Every row gives one point. Each copy is the shape, with its points in the same order, turned, moved and blurred by noise. Is it also mirrored, or only turned?
In the rows, zero is written as 128.

Shape:
[[125 131]
 [133 163]
 [205 150]
 [105  85]
 [107 131]]
Copy 1 (5 x 2):
[[120 143]
 [123 174]
 [195 171]
 [114  88]
 [100 128]]
Copy 1 is: only turned
Copy 2 (5 x 2):
[[126 108]
 [ 87 114]
 [ 71  47]
 [169 109]
 [129 132]]
Copy 2 is: mirrored
Copy 3 (5 x 2):
[[105 149]
 [111 181]
 [186 170]
 [ 85 105]
 [ 85 149]]
Copy 3 is: only turned
Copy 4, 5 rows:
[[130 119]
 [157 102]
 [190 178]
 [ 80 144]
 [112 101]]
Copy 4 is: mirrored

Shape (9 x 3):
[[123 170 154]
 [120 115 109]
 [168 122 151]
 [140 154 130]
 [138  74 180]
 [ 48 203 152]
 [121  63 143]
 [111 143 109]
 [139 163 168]]
Copy 1:
[[153 160 155]
 [127 110 105]
 [178 111 129]
 [152 146 123]
 [146  43 146]
 [ 71 196 170]
 [129  56 116]
 [121 139 111]
 [159 142 152]]
Copy 1 is: only turned
Copy 2 (9 x 3):
[[143 160 152]
 [124 113 106]
 [182 113 129]
 [151 146 123]
 [159  59 157]
 [ 72 194 181]
 [130  56 128]
 [114 138 111]
 [161 150 161]]
Copy 2 is: only turned
Copy 3, 9 rows:
[[ 98 137 174]
 [120 139 111]
 [160 115 154]
 [110 123 155]
 [189 173 139]
 [ 29 185 169]
 [171 170 107]
 [ 99 135 124]
 [114 135 189]]
Copy 3 is: mirrored

Shape:
[[125  90 126 165]
 [116 122 125 120]
 [117 130 139  86]
 [103  98 107 174]
 [186 160  76  66]
 [ 97 172 135 178]
 [119 150 210 101]]
Copy 1, 7 rows:
[[ 83  86 126 156]
 [128 103 118 126]
 [144 104 134  94]
 [103  74 106 175]
 [117 179  82  63]
 [138 126 133 204]
 [156 122 208 121]]
Copy 1 is: mirrored
Copy 2 (7 x 4):
[[112 176 113 107]
 [ 96 132 129 116]
 [104 105 148 113]
 [ 93 174  96 119]
 [169  61 105 137]
 [ 75 153 134 191]
 [110 124 220 123]]
Copy 2 is: mirrored

Shape, 14 rows:
[[138 202 128 135 101 122  89 126]
 [117  93  77 125 171 153 133 145]
 [166 133 152 140 114 113  79  95]
 [119  81 122 134 150 132 161 216]
 [117 131 134 181 145  77 100 121]
 [ 41  86 102 121 166 143 148 178]
 [124  90 137 125  56  88  62 127]
 [139 181 113 132 123 133  80 116]
 [135 166 141 159  74 143  95 109]
 [ 97 109 131 152 161 173 111 159]
 [ 78  80 108 150 162 145 170 176]
 [ 83  66  78 133 142 125 192 166]
 [122 108 160  84  99  70  95 134]
 [138 134 189 115  86  97 104  77]]
Copy 1 (14 x 8):
[[136 183  89 161  86 139 128 137]
 [109  81  82 111 167 158 164 139]
 [167 128 123 163  97 137 106 100]
 [105  53 117 126 132 128 179 207]
 [114 115 118 187 140  92 124 119]
 [ 39  80 119 102 167 139 157 174]
 [111  87 113 149  55 126  64 115]
 [136 171  86 154 118 148 116 123]
 [124 154 110 182  70 164 135 111]
 [ 97 107 130 150 156 175 150 164]
 [ 64  62 122 131 154 137 188 168]
 [ 64  43  95 103 136 120 200 153]
 [129 106 139 106  79  89  87 136]
 [138 141 166 138  67 121 108  81]]
Copy 1 is: only turned
Copy 2:
[[119 197 134 143 112 159  92 111]
 [114 103  80 119 192 178 150 156]
 [153 132 156 163 138 156  81 108]
 [113 102 104  99 148 157 172 220]
 [111 137 141 175 158 107 113 131]
 [ 40  92  89  90 179 150 172 172]
 [121  85 120 145  79 120  53 129]
 [123 185 120 148 145 174  89 114]
 [118 162 140 174  92 174 103 112]
 [ 79 117 129 135 164 194 134 170]
 [ 84  91 100 117 166 156 193 182]
 [ 95  85  58 109 161 143 204 167]
 [126 105 150  87 102 104  87 126]
 [134 117 187 134  85 140 101  76]]
Copy 2 is: only turned

Shape:
[[113 192  97 123 168 132  91  70  90]
 [159 150 167 104 173 121 156  54 179]
 [ 98 134 155 123 163 158 191 154 135]
 [137 169 113 164 156  85 109  93  78]
 [ 87 156 180 173 169 100 106  98 161]
 [ 76 115 109 124 163 128 166 147 110]
 [ 94 149 167 160 126 174 139 148 158]
 [179 162  95 124 131 140 177 140 134]
 [178 111  99 132 101 183  89 151  78]
 [124 109 155  98 128 164 198 137 120]
 [105 123 135 158 153 137  90 142 131]
 [ 87 111  90 112  85 164  88 131 147]
 [ 86 110  72 179 134 123 110  49  76]
 [157 112 130  74 168 139 176 145 103]
 [ 78 186 177 144 100  93 157  54  85]]
Copy 1, 15 rows:
[[ 81 194  53 138 112 140 104 142  95]
 [131 214 152 103 162  63 130  96 109]
 [131 132 172 130 187 129 147 186 125]
 [120 162  78 168  82 116 132 132  82]
 [ 54 141 153 177 138  80 126 109  85]
 [121 103 112 137 177 137 159 165 106]
 [ 93 142 181 164 152 137 126 154 152]
 [186 176 123 130 121 106 151 170 159]
 [187 109 104 137  94 179  91 117 175]
 [165 137 178 100 162 151 153 148 115]
 [ 92 114 116 170 138 122 115 121 137]
 [ 90 118 116 127 126 160 147  99 202]
 [107 148  40 187 124 176 175  72  97]
 [176 127 122  78 154 127 133 158 107]
 [ 64 191 148 142  84 153 188 130  56]]
Copy 1 is: only turned
Copy 2 (15 x 9):
[[124 223 138 120 128 130 155  81 114]
 [189 118 174  68 144 112 187 114 125]
 [ 95  82 138 145 144 126 190 150 111]
 [131 197 130 133 120  70 131  96  85]
 [121 144 181 136 161  52 164 101 162]
 [ 73 108  96 139 143 112 174 106 101]
 [113 107 157 177 132 119 165 146 166]
 [158 132  90 123  95 126 165 171  97]
 [143 142  92 167 106 166  62 134 114]
 [113  59 135 132 112 152 165 135  96]
 [108 139 125 155 159  98 120 113 151]
 [101 125  86 147 102 151 120  87 194]
 [136 170  95 173 121  97 141  13 103]
 [114  94 112  90 136 151 142 147  70]
 [106 148 202 136  60  75 180  65 100]]
Copy 2 is: only turned
Copy 3 (15 x 9):
[[110 214  95 157 146 168  91 132 100]
 [152 188 125 135 158 103  97  55 191]
 [133 152 173 176 153 130 192 114 157]
 [138 158 106 194 116 145  84 125  85]
 [106 130 158 188 183 145  71 109 155]
 [102 135 139 179 148 119 178 124 119]
 [105 143 192 157 136 178 142 115 174]
 [154 175 114 157  67 130 160 120 169]
 [133 126 121  81  58 196 149 137 108]
 [139 157 179 123 123 113 197  94 149]
 [101 117 141 155 142 174 126 136 141]
 [ 36 141 137  95 104 148 135 152 148]
 [ 54 142  99 163 111 155 110  75  59]
 [173 154 116 121 128 106 192 123 136]
 [101 200 205 186 138  95  70  99  87]]
Copy 3 is: only turned
